Each row of a before or after table is a point. The points were changed in one or more steps. Then noise was added and the rows were shuffled. The steps act on columns, c1 being the first. Name the steps. A step turns or swaps two columns, mirrors them in a line or flattens them onto one, adds a multiple of one to another, or multiplies or shifts one. Angles are multiples of 10 degrees, from the lower column toward the higher: turns from -170 to 170, lines from 10 to 170 but not 90. Use the fewest steps. Two steps may share a column if one is a turn and the other turns, adds or multiplies; they go together, in the order done. Otherwise the lowest column goes first.

Before (10 x 3)
[[  7 -14   0]
 [-54  10 -17]
 [ -9  12 -27]
 [ -4 -18 -41]
 [ 12  17 -38]
 [  0  -4  42]
 [ 10  24  29]
 [-23  25 -11]
 [ -2  -4  17]
 [-60   0 -27]]
After (10 x 3)
[[ 48   1 -45]
 [ -8 -15   1]
 [ 45  10 -35]
 [  1  24  31]
 [ 14  -5  40]
 [-25  17 -32]
 [-11 -18 -40]
 [ -1  12 -29]
 [ 18  25 -19]
 [  8  -4  16]]
Steps: mirror c1 and c3 in the line at 80 degrees

Before (14 x 8)
[[-33  -2  -1   2  -6 -12   2 -15]
 [ 27 -57 -24  -9   2   9 -11 -25]
 [  8  10 -27 -11   4 -13 -22 -20]
 [-19 -24 -17  16 -20  -8  19 -32]
 [ 16 -15   1  -9 -39 -22  -1  11]
 [ -7 -13  14   0 -18  14  15  12]
 [ 12  15   4   7 -60 -54  12 -45]
 [ 16  23  57  31   2  14  22   6]
 [ 12 -13  -2  14 -16  -2 -22  -8]
 [ 14  -6 -13  16  -6  30 -12  46]
 [-25  17 -33 -20   4  18  16 -10]
 [ 20   8   3 -16 -32 -11  -1 -21]
 [ 33 -47   4  30  -1 -25  29  -4]
 [-14   6 -12  16 -23 -12  -9  21]]
After (14 x 8)
[[  2   8 -23 -15 -24 -11   0  29]
 [ 39  -6 -14  16   6  30 -12 -27]
 [ -6  11 -14 -11  23 -12 -23  21]
 [-19  15 -44   8 -41 -54  11  43]
 [  3 -12  -5   1 -21  15  14 -13]
 [ 19 -14 -29 -10 -26 -21  -1   3]
 [  5 -56 -14  -8  20  10 -11  38]
 [ 22 -47   1  30  -4 -25  29  24]
 [-35  -2  -4   2  -3 -11   0  -9]
 [ 17  23  37  31 -43  15  22   6]
 [  5 -14 -14  14 -10  -2 -22  15]
 [-25  17 -19 -20  27  18  16  -8]
 [  3   6 -26  16  -4 -13  -9 -25]
 [-35 -24 -25  15   1  -8  20  12]]
Steps: mirror c1 and c8 in the line at 20 degrees; turn c3 and c5 by -50 degrees

Before (9 x 14)
[[-13  -3   1 -13  29   8  19  21  -2  53  13   2   9 -37]
 [-15   3 -11   7  -4 -29 -11  20  11   5 -24  -4  -5 -15]
 [-18  -9  21  45  12  -7  12  23 -29 -26  34  60 -35   7]
 [-27  -5  39  38  -6  -4  -5 -24   5 -19  47   6 -27  28]
 [-31  -3  46  27  36  -1  42  -9  -1 -40  36  19  -6 -11]
 [ 22   0 -31   2   1 -55 -14 -30   5  24   8 -33  -7 -25]
 [ 17   7   5 -22 -12 -25   4 -18  12  29  -5   9   6 -26]
 [ 19 -29   3  18   3  -1  -3   2  38 -19   8  14   3 -31]
 [  0 -10  59  26  29 -16 -19  -2 -25 -11  33  24 -19  -8]]
After (9 x 14)
[[ 26   0 -31   2  23 -52  -1 -29   6   2   9 -34  -7 -26]
 [ -7   3 -10   8   5 -30 -16  20  11  -4 -24  -4  -3 -16]
 [ 13   7   6 -23  29 -25  14 -18  11 -12  -6  10   6 -25]
 [ 10  -9  59  26 -10 -16 -18  -3 -25  29  33  24 -18  -8]
 [-49  -3  46  27 -39  -2  22 -10  -1  37  36  19  -6 -11]
 [-23 -10  21  47 -27  -6   1  23 -28  11  33  60 -35   6]
 [-21  -4   0 -13  53   7  10  21  -3  29  12   2  10 -38]
 [-20  -4  38  38 -20  -1 -18 -24   5  -6  47   8 -26  29]
 [ 17 -28   2  18 -18  -2   8   2  39   3   7  13   3 -31]]
Steps: turn c1 and c7 by 30 degrees; swap c5 and c10

Before (10 x 24)
[[-18 -16 -35 -24 -15  19   1  21 -23 -11  28  -5 -29  35  33 -14   4  41
   -4 -16  10  -6  32 -20]
 [-21  37 -32  -3  42  17  44 -15  31  -8 -24 -37   6 -21  14  20  13  14
   24  -1 -23 -35  10 -42]
 [  4   9  23  -5   1  27 -29  30   7  11  37   4 -23  34 -34  -4  20  29
   40  20 -32  -5 -39  25]
 [-32  -8 -14  33   3  35  -7   5  -9   0 -38   4 -46 -12  23 -37  26 -29
   20 -32 -18   4  10 -26]
 [ 32 -42  20  22  -7 -30  12  37 -22   3 -33 -60  28 -30 -19   9 -18  36
   33   5 -19 -41 -27  21]
 [  1 -14  34 -19  22  25  10  -4 -27 -36  -6 -51  17  25  28  35 -33 -18
   27   3  38  10  29  26]
 [ 36  -1 -18  -5  40  20   6   7  42 -31  25  16 -28  19  18  29   3  41
   27   9 -44 -26 -29 -38]
 [ 21  19  -2  13  -4  13  39  44 -31  11   5 -43 -13 -44 -25  10 -20 -24
  -12 -23 -18 -50  22 -16]
 [ 35 -11  28 -24  17  38  33 -12  40  11  38 -12 -39   0  -2 -13   6   0
   20  14  29 -17   2 -42]
 [ 27 -20  30   8  49 -35  -9  20  45 -41 -27  -4  19   3   5 -16  14 -35
   -1 -47  32  -2  -6 -26]]
After (10 x 24)
[[-18 -15 -35 -24 -14  19   2  21 -23 -12  29  -4  20  36  34 -15  26  41
   -5 -16  10  -7  29 -21]
 [ 31 -41  20  22  -7 -31  12  37 -21   3 -33 -60 -26 -29 -18   8 -12  36
   32   6 -20 -41 -31  21]
 [ 36  -1 -18  -6  39  20   5   8  42 -32  24  16  33  20  19  29   0  42
   26   9 -45 -27 -24 -39]
 [ 36 -11  28 -24  17  38  34 -12  39  11  37 -12  35   0  -2 -14  16   1
   21  14  29 -19   5 -42]
 [ 26 -19  31   9  48 -34  -8  21  44 -42 -27  -4  -9   2   3 -16 -23 -35
   -1 -47  32   0   1 -26]
 [-19  36 -33  -2  42  17  45 -15  31  -8 -24 -36  -1 -21  14  20  -8  12
   23   0 -24 -34  15 -42]
 [ 20  19  -3  13  -3  12  38  44 -32  11   5 -43  -3 -43 -26  10  31 -25
  -11 -22 -18 -50   7 -16]
 [  2 -13  34 -19  21  24  11  -4 -28 -36  -7 -51 -37  24  29  35  29 -18
   28   4  39  10   9  25]
 [  3   9  23  -5   1  28 -29  30   7  10  37   3  39  34 -33  -4 -21  28
   40  19 -33  -5 -23  26]
 [-32  -7 -14  33   2  35  -7   4  -9  -1 -37   3  50 -10  23 -37   9 -30
   22 -33 -18   4  22 -25]]
Steps: turn c17 and c23 by 30 degrees; turn c13 and c17 by -150 degrees

Before (12 x 64)
[[-14   1  11 -12 -21  -3  32  12 -11  -3 -11  -5 -39   3 -13   4  14  30
   11   6 -10  -9  10   0  17   1   5  -1  17  12  -2 -10 -27 -17  25  -7
  -10  -4  -8  12  24   5  -6 -11 -15  16  15   7 -22 -25  -4  10 -10  22
   -5 -31 -13   2  -8  24   9   5 -20 -10]
 [ -3 -21  23 -12  21  -7  18  37   1  -8  -4 -12 -26  -3 -31  -9 -16  21
   18  -4   1  31 -10  13   8   1   4  -8  37 -12 -26   3  23 -34 -22  20
    6   9 -25 -35   5 -11  35  11   7  -2  -8   1 -24  -8   4   8 -17 -13
   -7   9  20  -6 -12   7  -3 -13 -11   9]
 [ 16   8 -10  -5 -16   3  14  11   2 -21 -21  -6   5  32 -22   1  -3  14
   11 -19 -12  19  11  31   2 -22 -13   3  23 -19  -4   9   2 -31 -17  -3
  -17   6 -26  -3   5 -10  10  14 -12  20 -36  12  -1 -19 -15 -19  -3  -7
   24  -8   3 -16 -23  -6  23   6 -19 -22]
 [-22  10  34 -33   3   1  22   8 -13 -14  36  -9 -26 -32 -13  11  11  -3
    2 -16  18  19  16  32  13   5   3   9 -21  -9   8 -13  -2  -2 -13  -9
    6   0  -2  -1 -11  13  12   3   7   2   4 -17  15   0   7   5 -21   7
    0 -17   4   4  -9  12  11 -12   4   4]
 [  7  -1  12 -14  -4   2   5  -4  -1 -14  19 -60  -7 -21  -7 -18   3   0
   14 -11   9 -29   2 -21 -15 -10   5 -11  18 -17  -1 -23  10  -8 -13  18
    3  -1 -25   9  23  -8  -5   5  12   5  13  24  -2  32   2  -3   2 -12
  -10  21   4  -5   7  14  15  -9   6  -2]
 [  7   6  13   3  -9 -13 -18   1  -3 -36  48  -6 -29 -18 -15   4  -1   6
   14  -3  11  -4  19   6  18 -14  10  -1  22  12   9  -1   3  13 -16 -18
   12   3 -28 -17 -37  17  30 -13 -17  -9  -3  -3  -7  -1 -27  -8 -14  -9
  -12   3   5   0  32  -9 -33   0 -11  -8]
 [ 38  -9  11  14   9 -10   9  -6  19  -7  28 -18  -7  -3  -2  -4  -8 -27
   10  -7  -2  -3   5   4  11 -19  13   0  17   8  10 -13  55 -14   5 -29
    5  -9  -1 -32   4 -28  -7  30  -5  21   0 -15  12   6 -33  12 -13  -4
   -4   7  26 -12  -3 -22   0 -17  -7   2]
 [ -8  21 -17  10 -27   2  20  -2  11 -14  10   0 -26  13  13  -2  -2  -3
   14  16 -14 -13 -17 -16  -1   8   6   9 -23 -25 -14  21   0 -33   0   0
    2  -7   3 -19 -16   6  19 -12   0  -5 -24  -4  22  -5   2   3 -23   2
   24  14  26  23 -13 -19  18  -1   6  23]
 [ 32   7  17 -11   1  16   6  -5   5 -12 -13 -15  -2   2  31 -36  16  28
   -4 -14 -17  15  12 -11  -7  15  22 -16  31 -15 -29   2  15  -2  -3   1
   21 -10 -10  22  -2  11  30   9   6  17   3  -8  23 -17 -19   0 -19  -2
   -5  -9   4  21  -1 -11  21   6  24 -14]
 [  4  11 -29  -8  15 -11  11   8  -1  -6  42  -6  -6  10   4  -5 -18 -13
   -9  27  16   1  24  -4  12 -28 -24 -14  20  -1  -9  14  -4 -16  10  15
    6   4  -5  25  -4  27  36 -21 -14 -20  10  39 -16 -14  10   6  -5 -19
   29  14  16 -27   9  -3  10 -13  18   5]
 [  7  16  -4  -1  28  -4  -2  16 -17 -36 -12  30  -4  15 -12   4   5  17
  -38  16  17  -6  12  24 -14  20  12  16 -22   9   6  -6  10  -9   1 -26
   24   2   7  33 -19  22   6 -12  21   2  -8  22   2  -8 -28   1  -3   3
   17 -22   0 -32   4  22  -5  13 -16  15]
 [  8  11  36   8  -4 -24  16 -48   2   7  35  -4 -32 -10  -7   8  20   2
   23   7   0  -6   4  25 -29  -5  32  31  32   7  -4 -24 -10  -2 -11   9
    1   3 -11  -6  17   4  15 -26  -9  28   2   3  -1  29  21 -42 -16  12
   12  13   4 -24   2  48 -13   7 -33  32]]
After (12 x 64)
[[  8   2  11 -14  -5   3   5  -4   0 -13  18  49   5 -21  -6 -18   4  31
   14 -11   9 -29   1 -22 -15 -10   5 -10  18 -17  -2 -22  10  -8 -13  18
   -1  -1 -25   9  23  -8  -5   5  13   4  13  23  -2 -12   2  -5   2 -12
  -11  21   4  34   7  14  15  -9   6  -1]
 [-21  -5  35 -33   3   1  21   9 -13 -14  36   5   9 -31 -14  11  11   0
    2 -16  19  19  15  32  13   6   4   9 -20  -9   7 -13  -2  -2 -13  -9
   -9   0  -2  -1 -10  13  12   4   8   2   3 -18  15   3   7 -26 -21   7
    0 -17   4   9  -8  11  10 -12   4   4]
 [  7  -2  -5  -1  29  -4  -2  16 -18 -36 -11  -2   1  15 -12   4   4 -13
  -38  17  16  -5  12  24 -13  21  12  17 -22  10   6  -6  11  -9   1 -25
  -29   3   7  33 -19  22   6 -11  21   3  -8  23   1 -13 -28  -4  -2   3
   17 -23  -1 -44   4  23  -5  13 -16  15]
 [ -2  22  23 -13  20  -7  18  37   1  -8  -3  13   6  -3 -31  -9 -16 -14
   17  -4   0  31 -10  12   8   2   4  -8  36 -12 -27   3  24 -34 -22  18
    6   9 -26 -35   5 -11  36  10   7  -2  -8   2 -23 -17   5 -26 -17 -13
   -6  10  20   3 -12   6  -2 -13 -11   9]
 [ 31   5  17 -12   1  16   6  -5   5 -12 -12  -2   1   1  31 -37  16 -26
   -5 -13 -18  15  13 -11  -8  15  22 -16  32 -14 -29   2  15  -2  -3   1
  -22 -10 -10  23  -2  12  30   9   6  17   3  -8  24 -20 -19  -1 -20  -2
   -4 -11   5  26  -1 -11  21   6  25 -14]
 [ 38  10  10  14   8 -10   8  -7  20  -7  28  23  -7  -3  -1  -3  -8  15
   11  -7  -2  -2   4   3  10 -19  14   0  17   8  10 -13  55 -14   6 -29
   -1  -8  -1 -32   4 -28  -6  30  -5  21   1 -14  12  24 -32 -12 -13  -4
   -4   7  26   2  -4 -21   0 -18  -6   2]
 [  4  -7 -29  -8  15 -12  11   8  -2  -5  43  23  -1  10   4  -4 -19  -8
   -9  27  16   1  23  -3  12 -28 -24 -14  20  -1 -10  14  -4 -16   9  15
  -10   4  -5  25  -4  27  37 -21 -14 -20  10  39 -16  17  10  -9  -6 -19
   29  14  16 -17   8  -4  10 -14  18   6]
 [  7   1  14   2 -10 -12 -18   1  -4 -36  48   5  21 -18 -15   4  -1  -3
   14  -3  11  -4  19   6  17 -14   9  -1  22  12   8   0   3  13 -17 -18
  -13   4 -27 -17 -37  17  29 -13 -17  -9  -3  -2  -8  -4 -26 -21 -13 -10
  -12   3   6   4  33 -10 -34  -1 -11  -8]
 [  8  -9  36   8  -3 -24  16 -48   1   6  35  19  52 -10  -7   8  19  27
   22   7  -1  -6   5  24 -28  -5  33  31  32   7  -4 -24 -10  -2 -11   9
   -7   3 -11  -6  17   4  15 -26  -9  28   2   2  -1 -13  21  -7 -17  11
   11  13   5 -15   2  49 -13   7 -33  33]
 [-13  -5  11 -13 -21  -3  31  12 -12  -3 -12   3  11   4 -13   5  14 -34
   12   7  -9  -9  10   0  17   1   5  -1  18  12  -1 -10 -28 -17  25  -7
    9  -4  -9  12  23   6  -6 -11 -16  16  16   7 -22 -20  -3 -39 -10  22
   -5 -32 -13   5  -8  24   8   5 -19 -11]
 [ 17 -16 -10  -4 -16   4  14  12   2 -21 -20  14  14  32 -22   1  -4 -23
   10 -18 -12  19  11  31   3 -21 -13   4  23 -19  -4   9   1 -31 -17  -3
   10   6 -26  -4   6  -9  10  13 -12  20 -36  13  -1  -7 -14  13  -3  -7
   23  -8   3  -8 -22  -6  24   6 -19 -22]
 [ -8 -17 -16  10 -27   3  20  -3  12 -14  11 -15  10  14  13  -2  -3  -3
   14  16 -15 -13 -17 -17   0   8   5   9 -24 -25 -14  21  -1 -33  -1  -1
  -12  -6   3 -18 -15   5  19 -12   0  -5 -24  -4  21   4   2 -24 -23   2
   24  14  25  18 -14 -18  17  -3   6  23]]
Steps: turn c2 and c37 by -150 degrees; mirror c12 and c58 in the line at 110 degrees; turn c13 and c52 by 120 degrees; turn c18 and c50 by -110 degrees
